Each row of a before or after table is a point. The points were changed in one or more steps. Then noise was added and the rows were shuffled. The steps act on columns, c1 being the first. Write out the steps. A step turns or swaps two columns, mirrors them in a line or flattens them onto one, adds a multiple of one to another, or multiplies or shifts one. Angles are multiples of 10 degrees, from the lower column toward the higher: turns from -170 to 170, lines from 10 to 170 but not 90. Use the fewest steps. Two steps may share a column if one is a turn and the other turns, adds or multiplies; they go together, in the order done. Otherwise the lowest column goes first.

Before:
[[ 7.1 -2.3]
 [ 3.2 -0.3]
 [-4.6  0.1]
 [-9.4  1.7]
 [-2.0  2.7]
 [-1.9 -3.4]
 [ 5.6 -2.4]
 [ 0.4  2.8]
 [-3.2 -5.9]]
After:
[[-0.4  3.3]
 [ 3.0 -1.8]
 [ 3.2  0.6]
 [ 1.9 -9.7]
 [-3.8 -1.6]
 [-2.1  6.4]
 [-2.1  6.9]
 [-5.2 -3.8]
 [ 0.1 -5.1]]
Steps: swap c1 and c2

Before:
[[-3.5  1.4  3.5]
 [ 1.2 -1.3 -2.6]
 [-0.7  0.7  4.3]
 [-4.9  1.1  0.5]
 [-2.5  0.1  3.4]
 [ 0.8 -3.2  0.4]
 [-2.8  2.8  3.8]
 [ 1.5 -5.4 -3.3]
 [-2.9  4.2  2.9]
 [ 3.0 -3.7 -2.7]]
After (10 x 3):
[[ -2.6  10.6   4.7]
 [ -1.1   1.6   7.2]
 [  1.6 -13.3  -4.9]
 [ -2.5   7.0   5.7]
 [ -3.4   3.6   5.9]
 [ -2.5   0.4   5.6]
 [  1.2  -3.3  -4.1]
 [  2.7  -9.4  -4.5]
 [ -4.7   2.8   0.9]
 [  0.5  -8.4   1.0]]
Steps: multiply c2 by 2.5; multiply c3 by 1.6

Before:
[[-4.8  2.1  0.7 -0.3 -3.4 -3.0]
 [ 3.5  2.4 -3.3 -3.7 -2.7 -4.9]
 [ 1.0 -0.7  2.0 -2.3 -3.4 -1.5]
 [ 1.5 -1.3 -4.8  2.7  2.7 -6.6]
 [ 2.7  7.7  2.9  3.0  2.2  2.6]
 [ 4.0  4.8  3.8 -1.5 -3.5 -3.2]
 [-2.3  7.5  4.7 -1.9 -5.0  4.7]
 [ 3.0  0.5  1.3  1.8 -4.2  3.9]
 [ 2.7  2.4 -0.1 -3.7  4.8  4.2]]
After:
[[17.5 -5.4 -1.8  4.9 -4.9  4.8]
 [-6.2  0.0  1.1 -5.0  2.8 -7.0]
 [-3.6 -3.6  2.8  2.2  5.0  3.9]
 [ 4.7 -7.6 -4.2  0.4  1.8  2.8]
 [16.1  0.4 -0.4  0.9 -3.3 -3.1]
 [-3.5  0.3  0.4  3.1 -3.4 -1.4]
 [-6.9 -1.8 -1.8 -0.2 -4.0  3.9]
 [-2.7 -6.1 -1.4  3.7 -3.5 -3.2]
 [-5.8 -3.6  5.0  0.0 -2.5 -4.5]]
Steps: turn c1 and c2 by -150 degrees; multiply c1 by 3; turn c3 and c4 by 130 degrees

Before, 12 rows:
[[  5.8   6.3  -4.6  -9.7   6.8  -6.8   0.0   3.7]
 [ -1.9  -9.3  -4.8   3.4  -1.7  -5.1  -2.6  -1.8]
 [  0.4  -2.7  -0.8   0.4  -3.3  -7.9  -1.6   1.7]
 [ -1.2  -0.2  -1.5   4.3  -1.0  -4.3  -0.3  -3.8]
 [  6.5   1.9   0.4  -8.3   2.9  -5.7   2.9   5.9]
 [ -1.9   1.7  -5.7  -5.3  -5.5   0.5  -5.8  -6.0]
 [ -1.2  -3.0  -2.9   4.5   0.8  -4.3  -1.6   1.8]
 [ -4.2  -3.4  -4.3  -0.9   0.4   1.1  -3.5  -2.0]
 [ -2.6  -2.2  -5.7   2.6  -3.2  -3.9   2.7   4.3]
 [  8.0   1.5  -1.0  -6.2   3.2  -0.2   2.8   1.7]
 [  4.4  -0.3 -10.0  -0.9  -2.5   1.5  -4.9  -4.1]
 [  8.8   4.6  -0.5  -6.0   3.9  -1.3  -3.2   8.1]]
After:
[[ -4.2   2.6  -4.5  -0.8   0.4   1.2  -3.3   2.8]
 [ -2.0  -3.7  -5.9  -5.3  -5.4   0.5  -5.6   5.0]
 [ -2.6   3.8  -5.8   2.6  -2.9  -3.9   2.8  -3.4]
 [  8.8  -1.5  -0.4  -6.3   3.9  -1.5  -3.3  -9.1]
 [  4.3  -1.1  -9.8  -1.0  -2.5   1.4  -4.8   3.8]
 [ -1.3   3.3  -3.0   4.4   0.8  -4.3  -1.4  -0.7]
 [  7.9  -0.8  -0.8  -6.4   3.2  -0.2   2.8  -1.9]
 [  6.4   0.2   0.5  -8.0   3.0  -5.8   2.8  -6.2]
 [  5.8  -4.6  -4.6 -10.0   7.2  -6.8   0.1  -5.7]
 [  0.4   3.1  -0.7   0.4  -3.5  -7.9  -1.3  -0.8]
 [ -1.8   8.1  -5.0   3.2  -1.6  -5.5  -2.6   4.8]
 [ -1.1  -1.2  -1.3   4.4  -1.0  -4.0  -0.2   3.5]]
Steps: turn c2 and c8 by -160 degrees

Before:
[[  2.3  -3.1  -0.5   1.9   0.6  -0.3   8.8   0.1  -2.3]
 [ -3.3  -2.2   1.7  -0.3  -4.5   4.4  -4.4  -2.5  -2.9]
 [  3.8  -1.5  -5.0   1.1   0.6   2.8  -3.4   1.7  -0.2]
 [  2.7   8.3 -10.3  -7.0  -4.4  -5.3   3.1  -9.6  -0.6]
 [ -4.8   2.0   1.7   4.5   4.4  -3.4  -1.4  -3.7   2.1]
 [  4.7  -4.9   6.0   2.6   0.5   0.3  -2.2   2.4   2.2]
 [  2.2  -6.6  -0.7  -3.8  -1.4  -0.3   4.1   1.8   0.5]
 [  4.9   1.1  -6.8   0.6  -9.5  -5.3   0.3   4.9   1.4]
 [  1.3   0.1  -3.8  -4.0   5.1  -6.6   9.9   4.6   1.3]
 [ -6.6  -0.6   4.7   4.7   4.6  -0.9  -7.7  -3.6   1.6]
 [  6.9   2.1   1.0  -3.4   1.0  -0.3   2.0   5.4  -7.3]
 [ -1.8   1.2   1.9   1.5  -3.1   4.0  -1.0   0.1   5.0]]
After, 12 rows:
[[  6.9   2.0   5.2  -1.4   1.4  -0.1   3.8   9.5   7.1]
 [ -5.7   1.6  -2.7   1.1   4.8  -3.2  -4.7  -3.3   0.3]
 [  3.9  -2.2   3.7  -2.1   0.3   3.5  -2.5  -1.4  -3.7]
 [  4.7   0.1   4.3   0.0 -10.1  -5.9   0.2   1.2  -5.5]
 [  2.1  -7.2   0.7   1.8  -1.4  -0.3   4.7   1.2  -1.6]
 [  1.3   0.1   1.7   4.7   4.9  -6.6   8.9   1.8  -4.2]
 [ -6.9   0.0  -3.5  -2.6   5.0  -1.1  -7.9  -1.2   2.7]
 [  2.5  -3.1   1.6   8.0   0.7  -0.9   5.2   0.3   1.4]
 [  2.3   8.3   7.7  -2.5  -4.9  -5.0   8.1 -15.2  -7.0]
 [ -3.7  -2.1   1.1  -4.0  -4.1   4.1  -3.0  -0.3   3.2]
 [ -2.8   0.6  -5.4  -0.2  -2.9   3.7  -1.2  -1.2  -1.5]
 [  5.1  -4.9  -5.7   0.0   0.3   0.7  -2.9   5.2   3.1]]
Steps: turn c3 and c9 by 130 degrees; add 0.7 times c9 to c8; turn c4 and c7 by -50 degrees
